Every row gives one point. Examples show where two turns around zero, p and q, send a point. Where does a point land after both, in the order given? Backwards means that the second turn is done in reverse. Each puzzle has new turns, and all numbers are rounded.
In the rows, zero is written as 128.

Turn p:
[116 117] => [118 115]
[121 108] => [125 107]
[188 155] => [182 165]
[150 139] => [148 143]
[ 65 121] => [ 67 110]
Turn q:
[ 98 107] => [ 98 106]
[177 136] => [177 137]
[139 136] => [139 136]
[ 62 134] => [ 62 133]
[164 126] => [164 127]
Where do these land?
p, then q backwards: [113  58] => [124  57]
q, then p: [165 133] => [163 140]
q, then p: [118 147] => [114 145]
p, then q backwards: [138 174] => [131 175]
q, then p: [106 128] => [106 124]

Turn p:
[109  57 129] => [ 89 123  66]
[152 144 136] => [157 128 135]
[144 155 169] => [164  94 143]
[124 100 101] => [107 153 106]
[111 184 105] => [123 142 189]
Turn q:
[ 86 167 137] => [150 181 118]
[105  92  89] => [150 114 180]
[182 111 164] => [101  82  87]
[140 142 121] => [110 135 128]
Where do these land?
q, then p: [158 123 160] => [ 98 157 114]
p, then q backwards: [102  64 113] => [176 170 159]
p, then q: [131 160 153] => [129  94 106]
q, then p: [121 164  86] => [129  90 169]

Turn p:
[129 155  90 130] => [ 94 145 156 128]
[107  82 169 159] => [143  83  73 127]
[110 142 152 146] => [131  93 134 115]
[137 136 111  86] => [138 170 143 119]
[181 107 108  88] => [151 187 126 164]
[148 153 134 139] => [131 117 155 145]
[ 85 122 132 148] => [108 101 109  99]
Turn q:
[139  97 175 119] => [157  88 148 105]
[ 93 158 120 147] => [100 166 129 109]
[157  88 137 152] => [158 112 166 151]
[100 141  94 113] => [ 86 137 108 136]
[151 111 140 148] => [155 125 151 137]
[128 172 102  89] => [112 139  67 131]
Where do these land?
p, then q backwards: [136 138 122 119] => [127 127 127 145]
p, then q: [ 31 121 110 140] => [ 56  71  88 128]
p, then q backwards: [176 148 116 144] => [140  96  93 155]
p, then q: [147 126 149 143] => [143 129 152 143]
p, then q backwards: [151 107 120 125] => [145 141 104 132]
p, then q: [127 128 151  97] => [156 121 104 139]

Turn p:
[124  91 156 136] => [144  91 150 116]
[104  87 101 128] => [164 144 150  97]
[133 204 107  87] => [ 63 177  95 141]
[200 151 129 139] => [117 128 130 203]
[ 92 141 114 142] => [139 140  98 102]
[115  94 161 137] => [142  87 144 109]
Turn q:
[151 105 138  89] => [110 137  83 112]
[128 150 176 209] => [116 180 204 155]
[133 122  79 126] => [121  80 128 119]
[ 85 107 112  91] => [157 103  85 153]
[143 156 135 124] => [137 141 138 101]
Where do these land?
q, then p: [175 128 107 153] => [110 110 138  78]
q, then p: [108 104 121 102] => [160 151 132 138]
p, then q: [120 210 104  94] => [201  82 159 134]
p, then q: [117 117 112 213] => [ 62  95 137  82]
p, then q: [112 108 163 111] => [126 140  88 149]
p, then q: [155 111 166 117] => [112 149 121 171]
p, then q: [108 118 124 106] => [147 140 108 120]

Turn p:
[162  81 135 139 136 147] => [ 94 102  93 127 100 138]
[117 188 118 166 103 201] => [124  91 141 111 182  48]
[ 90 100 103 102 105  82] => [148 183 136  90 110 158]
[125 131 138 121 224 144] => [176  58 135 162 103 153]
[140 124 132 150  86  86] => [110 179 101 132 149 134]
[105 154 154 113 132 144] => [145 126 157 145 120  98]
[158 117 116 104 110  91] => [ 99 157 134 129 131 169]
Turn q:
[142 119 159 121  41  81] => [167 102  69 188 146 166]
[129  89 126 121 154 141] => [110 159 159 135 139 133]
[131 121 128 110 169 165] => [ 98 140 164  97 138 133]
[158 113 127  68  63  98] => [127 116  69 163 194 154]
[125 115 132 141 152 112] => [145 145 150 133 126 117]
[ 73 138  99 149 167 161] => [ 90 121 168 116  87  82]
[135 141  94 177 163 168] => [107 161 136  86  74 109]
[117 177 111 158 166 110] => [156 120 135  89 101  79]
[142 139 177 107  79 116] => [152  89 104 144 148 176]
Where do these land?
q, then p: [ 94  73  94 165  91  89] => [142 151  71 127 202 114]
q, then p: [113  81 133 144  74 145] => [140 118  92  95 157  78]
p, then q backwards: [158 169 118 122 120 127] => [116 103 136  85 137 129]
q, then p: [108 176 133  88 142 115] => [131 130 119 133  79 175]
q, then p: [106  98  93 154 103 112] => [143 153  99 118 176 120]
p, then q: [161  89 134 102 123 126] => [ 94  96 124 153 105 130]
q, then p: [147 178 178 127 175 130] => [ 77 117 161 155  76 144]
p, then q backwards: [137 160 140 123 195 179] => [ 60 156 171 114 112 103]
